Each point is reached from the start by the listed moves, each made once or not at all, plus a little noise. Say if it took an odd or an even number of moves. Then give how often each move was made.

Moves:
(1): 32  -10  -36
(2): 17  29  -2
Start: -5  31  -2
Points:
27  23  -38 -> odd (1, 0)
-5  31  -2 -> even (0, 0)
13  60  -4 -> odd (0, 1)

Moves:
(1): 32  28  10  16  13  31  6  4
(2): -20  33  5  15  -14  -2  -12  4
(3): -28  -10  37  24  8  -1  29  -1
(4): -4  -17  -22  47  22  -2  -10  12
(5): -15  14  -13  -3  30  -9  15  -33
(6): -16  -4  -10  -15  -2  39  -8  -18
Start: 12  -12  -4  -17  19  -27  3  -5
Points:
-25  1  -24  29  23  5  -24  -5 -> odd (0, 1, 0, 1, 0, 1)
-32  50  24  18  57  32  30  -45 -> odd (1, 1, 1, 0, 1, 1)
-34  8  36  23  15  -30  23  1 -> even (0, 1, 1, 0, 0, 0)
-17  -3  -22  -40  40  1  11  -55 -> even (0, 0, 0, 0, 1, 1)
17  36  -9  60  42  -7  -11  17 -> odd (1, 1, 0, 1, 0, 0)

Moves:
(1): 16  0  -2  7  5  18  -3  -2  6  -2  10  8  1
(2): 1  31  10  -11  11  8  -1  5  6  -11  -4  -6  2
(3): -4  -6  18  -5  2  7  8  -10  15  -9  8  -14  8
(4): -8  -3  6  25  0  -5  -3  0  14  -19  -3  17  -7
(5): 2  -5  13  -3  21  -2  10  -5  -10  -4  -2  14  -7
(6): -10  0  -7  1  -5  21  -2  -1  -4  -8  -2  5  3
(7): 3  -6  -4  10  -5  0  30  26  -1  -9  2  -2  10
(8): -3  -17  1  -1  8  4  -17  14  -1  0  3  -5  -2
(9): 2  -12  -12  -12  13  -4  3  -5  20  3  -1  3  -4
(10): -5  7  8  3  -6  4  3  5  9  19  2  7  -8
(11): -13  1  -7  3  0  -5  0  3  2  2  27  -1  5
(12): 2  -1  8  -8  -6  0  -4  1  3  -4  -1  14  6
Start: 8  -10  -20  -11  -3  -10  -4  4  -1  -18  12  -6  0
Points:
-4  12  21  -36  24  -1  10  -4  16  -46  42  1  14 -> odd (0, 1, 1, 0, 1, 0, 0, 0, 0, 0, 1, 1)
12  -8  -29  -27  27  38  -24  15  25  -36  17  -2  1 -> odd (1, 1, 0, 0, 0, 1, 0, 1, 1, 0, 0, 0)
-8  -41  -38  23  6  23  6  45  42  -33  51  27  -3 -> even (1, 0, 0, 1, 0, 1, 1, 1, 1, 1, 1, 0)
-10  -36  -20  8  1  9  31  12  42  -60  15  2  8 -> odd (0, 0, 1, 1, 0, 1, 1, 0, 1, 0, 0, 0)

Moves:
(1): 17  12  3  -2  0  1  5  1  -5  1  0  0  10  6  7  -2  1  6  -8  1  9  7
(2): 0  25  -8  -8  8  7  -5  7  -2  2  13  8  -1  -9  -15  -20  -5  1  2  -3  8  3
(3): -8  -1  13  3  -20  -6  5  -4  3  -4  3  9  -7  0  5  1  1  -7  2  6  4  -4
(4): 0  4  -7  14  -5  -5  -5  -1  -1  -1  2  -8  3  4  2  2  -1  -2  12  -1  -3  8
(5): -1  1  8  3  16  -1  -3  -5  8  -9  2  -14  4  -5  -4  -5  7  0  5  -6  0  0
(6): -8  -5  6  -5  1  27  0  -7  3  -2  6  11  2  21  5  6  -5  -1  3  -4  7  3
(7): -3  4  -8  -3  3  0  23  -4  -1  -6  1  -6  -3  -11  -1  8  3  -2  4  2  6  6
(8): 6  3  4  -11  13  4  7  36  6  -5  4  -1  -8  10  -1  10  19  -2  6  -4  -5  -11
(9): -7  -7  -12  -3  8  4  0  -1  20  -14  -3  0  -5  6  2  -7  0  1  -3  -5  -10  -3
(10): -6  -1  1  -13  7  -5  1  4  9  26  2  -8  1  0  -8  -13  4  4  8  -4  0  1
(11): 0  -4  -8  -2  -10  -8  -5  -8  -1  -4  14  -7  0  -4  -12  -4  0  2  0  -6  -3  -1
(12): 0  -17  1  2  2  8  15  -3  1  1  8  21  5  4  -17  -13  -3  9  7  -2  2  9
(13): -15  2  -5  -8  -8  -4  8  12  -2  -3  -1  2  17  1  -12  -1  -7  -2  10  5  2  -4
(14): 1  10  6  -8  2  -7  3  -1  -5  -3  -1  3  -4  6  -5  5  18  6  4  14  4  -7
(15): -4  -6  -19  -4  1  -4  -7  14  -6  -6  10  5  7  -7  12  -5  6  9  4  -4  15  7
(16): 8  3  7  -10  12  -4  -6  -9  9  2  3  6  -1  -7  2  10  -8  -4  7  1  -5  1
(17): 7  9  -1  -1  2  16  2  2  7  6  3  5  14  -13  -1  4  15  2  2  -2  1  -4
(18): 4  5  8  -1  -11  4  4  15  2  0  0  -3  -5  -10  -8  -1  -8  28  2  16  6  -7
(19): 4  -7  -2  -6  -5  4  -6  -1  1  -1  -9  -6  2  -3  0  -9  -4  -2  15  -8  5  2
(20): 4  -5  1  -3  2  1  -1  0  5  5  9  -3  0  -4  -10  -9  -5  -5  4  21  -3  -4
Start: -10  4  2  -3  14  14  -4  3  -3  -14  -14  -6  9  12  6  -1  4  1  -18  -1  -1  6
Points:
-24  2  -1  -47  5  35  37  3  8  -19  26  9  60  6  -23  -30  40  23  37  -9  52  22 -> odd (1, 0, 1, 0, 1, 1, 1, 0, 0, 1, 1, 1, 1, 1, 1, 0, 1, 0, 1, 0)
-49  5  8  -30  -2  26  33  3  8  -2  -1  2  18  23  -2  -1  1  -7  9  2  17  9 -> odd (0, 0, 1, 0, 0, 1, 1, 0, 0, 1, 0, 0, 1, 0, 0, 0, 0, 0, 0, 0)
-7  17  -25  -25  3  43  -7  21  22  -34  21  5  50  8  3  1  -3  38  9  -3  17  12 -> even (1, 0, 0, 1, 0, 1, 0, 0, 1, 0, 1, 0, 1, 0, 1, 1, 1, 1, 0, 0)
-5  18  -10  -16  -1  9  -5  18  36  -40  30  -12  45  -22  -10  -18  6  27  16  26  13  1 -> even (1, 0, 1, 1, 1, 0, 0, 0, 1, 0, 1, 0, 1, 0, 1, 1, 1, 1, 0, 1)
-25  14  -32  -53  29  29  26  54  19  -27  -1  -12  32  45  8  -6  39  16  36  -12  30  15 -> odd (1, 0, 0, 1, 0, 1, 1, 1, 1, 1, 0, 0, 1, 1, 1, 0, 0, 0, 1, 0)
-11  40  -9  -22  27  17  31  -11  30  -19  34  -4  28  -4  -41  -45  45  17  20  -8  20  22 -> even (1, 1, 1, 1, 1, 0, 1, 0, 1, 1, 1, 1, 0, 1, 0, 0, 1, 0, 0, 0)
-19  -9  -17  -17  -2  25  -15  18  8  3  30  -18  20  13  -11  -24  -6  36  15  17  19  14 -> odd (0, 0, 0, 1, 0, 1, 0, 0, 0, 1, 1, 0, 0, 0, 1, 0, 0, 1, 0, 1)
-15  7  -27  -21  10  13  15  52  -4  -31  26  16  44  14  -28  -3  51  21  27  -3  14  4 -> even (0, 0, 0, 1, 0, 0, 0, 1, 0, 0, 1, 1, 1, 1, 1, 0, 1, 0, 0, 0)
-6  21  -4  -55  45  45  35  30  25  -43  39  48  5  27  -10  -19  27  12  15  19  31  12 -> even (1, 1, 1, 0, 0, 1, 1, 1, 1, 0, 0, 1, 0, 1, 1, 1, 0, 0, 0, 1)
-26  48  -5  -33  21  7  17  29  7  -10  -4  -39  22  -16  -43  -35  10  29  44  14  27  9 -> odd (0, 1, 0, 1, 1, 0, 1, 0, 0, 1, 0, 0, 1, 1, 0, 0, 0, 1, 1, 0)

Moves:
(1): -11  -4  -1  3  -3  -1  -1  7  4  -4  -3  5  5  -7  -1  -1  -4  -2  -4  -1  -5  1  1  -8  3  2  1
(2): 2  4  -1  -1  -1  -3  2  -2  13  7  0  6  -6  -3  2  -4  -12  0  -8  -9  6  -5  3  -3  4  -5  -7
(3): -1  0  5  6  2  -2  3  -6  -1  1  5  4  -3  5  -2  0  -7  7  4  -8  21  0  5  -1  -14  12  0
(4): -9  -7  4  -4  -9  -5  0  -2  -1  -1  3  7  4  -6  0  1  3  2  -5  11  1  -8  -5  4  -3  -3  -5
(5): -1  2  2  -3  9  -4  3  -2  4  -9  -3  0  7  4  -10  1  -16  -4  9  4  -2  3  8  1  14  8  -1
(6): 0  -5  -2  -2  -11  -3  4  -11  -2  1  0  2  2  3  1  -2  -1  0  -4  4  3  0  4  3  -6  -9  16
(7): 2  -1  5  -1  -4  -3  -1  -8  2  10  7  3  -2  -11  12  -10  7  -4  -9  -11  10  -3  4  3  4  -1  -8
(8): 1  -1  -7  -6  -3  10  3  4  5  4  3  -1  4  2  -13  -7  -1  10  6  11  11  -3  5  -6  -3  -4  0
(9): -1  3  6  -3  -1  0  -5  10  -4  1  12  -2  7  3  3  -12  0  7  -3  -14  10  -9  4  -6  5  -14  -6
(10): 3  15  10  5  -1  -5  -1  1  3  -7  2  3  4  4  5  1  3  4  -1  0  8  -2  4  -4  15  1  -6
(11): -10  6  -1  0  3  -3  -2  4  7  -7  -5  -1  7  10  3  -9  1  0  10  -6  -1  -12  6  6  -4  -1  -2
(12): 1  -10  1  0  0  -6  11  2  -5  -7  -2  -6  -4  -2  -4  -3  0  -3  -1  4  -4  11  -2  1  -3  -2  1
(13): -1  2  -8  2  5  2  6  -1  -3  -4  13  0  -5  -12  -1  -1  4  -4  1  2  4  -1  3  0  1  4  5
(14): -7  3  -11  -1  0  -4  0  8  10  -7  -1  -4  1  13  10  5  2  0  -1  5  -5  7  5  -2  -2  -3  2
(15): 4  -10  2  -4  3  -2  0  2  2  -2  -10  5  -3  -13  -4  0  8  -2  2  12  -2  5  5  5  -5  -8  5
(16): 0  -9  -3  -4  5  4  1  19  -7  -9  -4  11  2  5  -1  -1  1  1  -4  -1  -13  8  10  7  6  6  6
(17): -1  -11  -4  -2  -4  2  3  -1  1  -1  0  8  1  4  -5  7  4  -10  4  0  -3  3  1  -2  13  -3  3
(18): -2  3  -1  0  2  -2  0  2  -2  9  6  2  -3  1  7  -1  -7  -4  -1  5  2  -2  0  -1  2  2  2
(19): 4  -7  0  6  5  -7  -5  -1  0  2  1  1  -8  -3  -3  -4  3  7  -5  1  -11  -2  -2  -1  5  -1  8
(20): 7  0  2  3  -3  5  -1  13  5  -10  2  -9  -4  11  3  9  -6  -5  -2  -2  -10  -5  19  -1  5  6  -1
(21): 3  6  -1  -12  2  1  -6  1  -9  -1  -9  0  -11  -4  1  1  0  4  2  -1  2  0  -2  -2  3  1  5
(22): -2  14  3  -10  -4  -13  4  7  -3  10  3  3  10  -6  -3  13  3  -1  3  -7  -7  -10  9  -9  3  6  4
(23): 0  0  -1  -1  4  5  7  -1  7  -8  2  5  3  5  2  4  -3  8  3  -2  -11  4  1  -1  0  2  -3
(24): -3  7  7  -7  0  0  3  -3  5  11  7  -9  -2  -2  -4  -7  12  -6  -12  -2  11  2  -10  10  0  7  1
Start: -7  4  6  6  -4  -5  -5  -8  -2  3  2  5  5  -6  -6  -2  -6  -5  -14  8  6  1  1  -6  1  -14  2
Points:
-4  15  7  -13  17  -38  14  12  2  -5  14  -6  -23  -14  -15  11  -9  -15  -14  20  6  10  37  -6  10  19  32 -> even (0, 0, 1, 0, 1, 0, 0, 0, 0, 0, 0, 1, 1, 1, 1, 0, 0, 1, 1, 1, 1, 1, 0, 1)
-25  34  15  -23  -13  -15  0  23  15  -7  7  10  14  -28  -20  -2  16  -5  -14  25  19  -31  34  -9  16  -1  11 -> odd (1, 0, 0, 1, 0, 0, 0, 1, 0, 1, 1, 0, 1, 0, 1, 0, 0, 0, 0, 1, 1, 1, 0, 1)
-15  -7  -2  3  -19  -32  5  16  18  13  19  38  -1  8  14  10  -23  -18  -42  -15  -6  -8  60  -21  22  -2  27 -> even (1, 1, 1, 0, 0, 1, 1, 0, 0, 0, 0, 0, 0, 1, 0, 1, 1, 1, 1, 1, 0, 1, 0, 0)
-32  12  -1  -28  -8  -14  12  5  -1  10  20  34  12  -19  5  -9  10  -22  -24  -11  -4  -10  28  1  25  1  32 -> even (1, 0, 0, 0, 0, 1, 1, 0, 0, 0, 1, 0, 1, 0, 0, 1, 1, 1, 0, 0, 1, 1, 1, 1)
-24  2  3  -11  -11  -29  20  24  1  -19  12  36  22  12  5  24  -2  -8  -17  22  -27  12  24  -13  32  -9  6 -> odd (0, 0, 0, 1, 0, 0, 0, 0, 0, 1, 0, 1, 0, 1, 0, 1, 1, 1, 0, 0, 0, 1, 1, 0)
-1  -8  19  -10  5  -23  18  -13  20  -15  19  14  -17  -10  -10  -33  -12  -10  -22  -20  30  -8  45  5  25  -16  17 -> even (0, 1, 1, 0, 1, 1, 1, 0, 1, 0, 1, 1, 1, 0, 1, 0, 1, 0, 1, 1, 1, 0, 1, 1)
-22  45  2  -20  -8  -19  20  22  41  -9  20  1  5  -6  7  -10  0  -4  -26  -13  16  -15  44  -20  26  0  -6 -> even (1, 1, 0, 0, 0, 0, 1, 1, 0, 1, 1, 1, 1, 1, 0, 0, 0, 0, 0, 1, 1, 1, 1, 1)
